Every row gives one point. The last column is the point's height on a tilted bowl or saddle (a function of degree 2), plus a little noise. Count its main directions that bend up, bend down and stay straight.

Points (12 x 3)
[[-13 -55  36]
 [-23 -50  31]
 [ 31   2 -46]
 [ 39  34 -60]
 [ 60 -38 -57]
 [-26 -16   7]
 [ 25  33 -39]
 [ 13  44 -21]
 [-34   7   5]
 [ -2  20 -12]
 [ 18 -28 -13]
 [-22  50  16]]
Directions: 1 up, 1 down, 0 straight

Points (18 x 4)
[[ -1 -24   1  -1]
 [ 15  -7  23   1]
 [ 29  39 -34  35]
 [  5  31  11  -2]
 [ -2  20 -29  23]
 [  4 -21  13   3]
 [ 44  14   5  -5]
 [-39   0  -2  56]
 [-35  18 -60  45]
 [ 17  20 -19  14]
 [-13 -18 -10  11]
 [-40  27   0  47]
 [  4  52  49 -41]
 [-36  33  47  60]
 [-17  -1  26  42]
 [ -6   9 -18  18]
 [ 48  23  -1  -1]
 [-13  32 -20  19]]
Directions: 1 up, 1 down, 1 straight

Points (17 x 4)
[[-21 -17 -58  30]
 [-20 -20 -18   6]
 [-26  53  27  15]
 [ -6 -47  51  35]
 [-19  25  22   7]
 [ 17  20  23  13]
 [ 10  16   4   4]
 [  1   4  14   3]
 [ 44   4  34  23]
 [ 33   4 -50  28]
 [-12 -23  26  11]
 [ 24 -48 -17   3]
 [ 31  39  60  60]
 [-20 -15  32  15]
 [ 14 -37 -17   3]
 [  9   1  35  15]
 [ -2  -7  -1   0]]
Directions: 2 up, 0 down, 1 straight

Points (21 x 5)
[[-16  18   5  -1  -5]
 [ 16 -12  -4 -38  -1]
 [ 14 -14  18 -58  28]
 [ 32   6 -15 -24   3]
 [-23  34 -33   2  26]
 [ -7  24   4 -40  17]
 [  9 -22 -14  35  -1]
 [ -2 -23  29 -27  -3]
 [ 14  15  -5  13  -5]
 [ 11  -8  15  -2 -14]
 [  1  -8  51  27  35]
 [-26 -11  10  -4 -20]
 [-13 -42  29  -4  -3]
 [-21  40  21 -35  46]
 [ -7   3   7  -4 -17]
 [-19  -4 -10  17 -14]
 [ 53 -33 -18   8  21]
 [-19 -13  -9 -39 -11]
 [-10  60 -10 -13  60]
 [-34  11  25 -56  36]
 [ 20  25   8   7   7]]
Directions: 4 up, 0 down, 0 straight

Points (23 x 5)
[[ -2   9  48   6 -50]
 [ -1 -36  44  -4 -18]
 [-14 -24 -15 -27   0]
 [  9  21 -21 -18 -14]
 [ -7   1  -7   4 -11]
 [ 22 -19  -8   7 -14]
 [  3 -15  17 -28   7]
 [-19  -5  -5  31 -28]
 [ 23 -60  35 -52  19]
 [-30  -1  13  16 -20]
 [  9   8  31  55 -60]
 [ 41  35   5 -27 -44]
 [ 12   1 -16  14 -22]
 [ -6  30 -42 -36 -24]
 [ 29  33 -11   8 -35]
 [  8 -34 -50 -23 -55]
 [-27 -18 -35  -7 -42]
 [  6 -43 -15   1 -15]
 [-21  -1  -1   5 -12]
 [ -2  35 -21 -29  -8]
 [ 17   4 -51 -16 -54]
 [  1  31  -8  11 -21]
 [ 31  10 -20  33 -40]]
Directions: 0 up, 2 down, 2 straight

Points (40 x 7)
[[ 36   0 -13  -4  -4  -8  -6]
 [-26  10   7  27  10  24  -6]
 [ 22  27  15 -10   3  33  42]
 [-17  -1  -5 -25 -13  19  30]
 [ -1  -4  -1  -4  16   6   5]
 [-19  -1  10  14   9  -9  -2]
 [-12  22   8  14  23  17   8]
 [ 23  -6 -23  15  11 -11  -3]
 [ -2 -10 -28   6   0   5   8]
 [-10 -13  -5  -2   3 -10   3]
 [ 11  -4   0  -6  -6 -11  -2]
 [ 18  -3   1 -14 -18 -12   1]
 [  2  10  44 -33  -3  14  44]
 [-33  19  20 -29 -22  17  34]
 [ 19 -31 -13  22 -14  39  28]
 [  7  -7  -7  -8  24  -5   3]
 [-16   6 -11  11  12 -37   3]
 [-13 -20 -22  47 -60 -41  45]
 [-12  19   5   9   9  -2  -1]
 [ 13  49  12  -8 -17   6  37]
 [ 29  32  16  16  28 -16  15]
 [  6   3   3  25  28 -10  -1]
 [ -1  26  14 -20   0  21  32]
 [ 20 -16 -28  14  16   1   3]
 [ -5  21  -8  31  31  23   9]
 [  7 -31 -15   2  -3   8   9]
 [ 22 -28 -22 -13  -2 -55   0]
 [  8 -37  14 -34 -12 -17  12]
 [-20  50 -13   1 -11  17   2]
 [ -4 -32  13 -10  18   2  13]
 [  5   8   4  10   8   0  -1]
 [-17  12  -4  -4  10  -1   2]
 [-19 -24 -29 -14   6 -19  26]
 [ 16   4  11  12  -8  -9  -4]
 [  5  17 -18 -20  39  -5  25]
 [ 10   4  15  14   2   0  -1]
 [-22 -25  -4   1  18   2  13]
 [ 54   1  -9  29  20  25  16]
 [ -6  12   4 -13 -42  15  29]
 [-46 -39 -24 -26  10  21  60]]
Directions: 5 up, 1 down, 0 straight

Points (60 x 9)
[[ -2 -27   9  17 -57   3  -2 -27  -6]
 [ -9  19  -5  -3  11 -34   9  -7   1]
 [ 15  -3  -2 -34 -18   5  16 -32 -42]
 [ 18  12 -11  10  32  12   6   6  11]
 [-17  -4   5  -1  12  23  27   9 -30]
 [ -6  14  18  -5  12   3  11   2   5]
 [ 21   2  17  -3 -17 -21 -11   7   4]
 [-25  14  27  30  -8  11   4 -18   3]
 [  2  19 -14 -31  12 -15 -36   8  -4]
 [  1 -28   9  21 -19   9 -10  -4 -15]
 [-13  31 -18   2  -9  28 -15 -14  13]
 [ -8 -16  33  -7   2   1  13 -35 -35]
 [-11 -15   3  -5   2  21  24  46 -34]
 [  8 -12  21 -17 -30  -6 -18   4  -9]
 [ -4  -2 -20  31  42  31  33  20 -33]
 [  6 -42   4 -18  23  30  -4 -17 -43]
 [ 25  57  19  12   8 -34  15  36  35]
 [ 21  -3   4  29  12  -7   8  15  16]
 [-21  17  -6  -1  17  10 -18  22  -2]
 [  9 -15 -26  39   0  16 -14 -30  19]
 [ 19  20  38  -2  -3 -11 -22 -10  15]
 [ 22  17 -27 -34  -5  17  -7 -14 -25]
 [ 31   6   1 -36   0 -11  -6   4 -23]
 [ 37   1  -9  -6  -3   2  -1 -14 -18]
 [-13 -10 -11  -6 -19 -21  13   7 -19]
 [ 20 -13   7 -22   1 -29   0  -5 -18]
 [-14  -9  -3   5  -7   7  -6  20 -15]
 [-14  23  22  12   1  -2   4  -7  13]
 [ -9  -3  22  -9 -34 -10   3  10  13]
 [ 40 -11  21   3  13  30  10  -6 -10]
 [ -9   0  19   4 -26  17   0  -6  -2]
 [ -1  -5 -17   7  -6  10 -22 -40   0]
 [-19  -5   6 -34   4 -31  -7  -2   7]
 [  1  -2  13 -20  18 -15  11  18  13]
 [  0  -6  13  33  -3  26  -9 -45 -15]
 [  0 -17   9  17   0 -42  14  34  15]
 [  1  -9 -15   4  60 -19 -23  -1  60]
 [ 26  -8   1  -1  -7  -5 -10  -3 -10]
 [ 21 -15  24  10   5  -6  -2  13  12]
 [  3 -18   9 -38 -30  18 -13  -5 -33]
 [-15  -1  29  19  12 -22  -6 -14   9]
 [-15   4 -15  -1  -3  36 -21  -7   1]
 [  8 -19   9 -27 -18  -2   3  21 -13]
 [ -8  11  -2  11  -4   5 -10 -44   1]
 [-41  -2  13 -33 -26  10   5   8   8]
 [ -1   9  18  17  17  13  -6 -16   0]
 [  7  -8 -23 -19   4   2 -18  -1 -12]
 [ 33 -18   7 -16 -19 -13 -19   2 -26]
 [-24   8  37   6 -23   4  -8 -12  17]
 [ 21  -3 -22   0  19 -24  19 -15 -12]
 [  2 -10  16  -7  15  -2  22   6  -3]
 [-23 -12 -33 -14  -5   8  27   5 -35]
 [ 35 -14  -5  -9   5   1  20  -5 -17]
 [ 14  -8  11 -14  -5  -9 -22  -1 -12]
 [ 17 -17  -4  -4 -26   2   9  16 -15]
 [ 13 -21 -38   6 -19  -3  39  -8 -42]
 [-25  19  22 -17   8  -7 -20  11  21]
 [  1   4  19  16  -3  21   1  -2  -3]
 [  5  -9   4  -4   7  -7   7  -1  -8]
 [ -3 -22   1 -11   5   3  30   8 -22]]
Directions: 3 up, 2 down, 3 straight
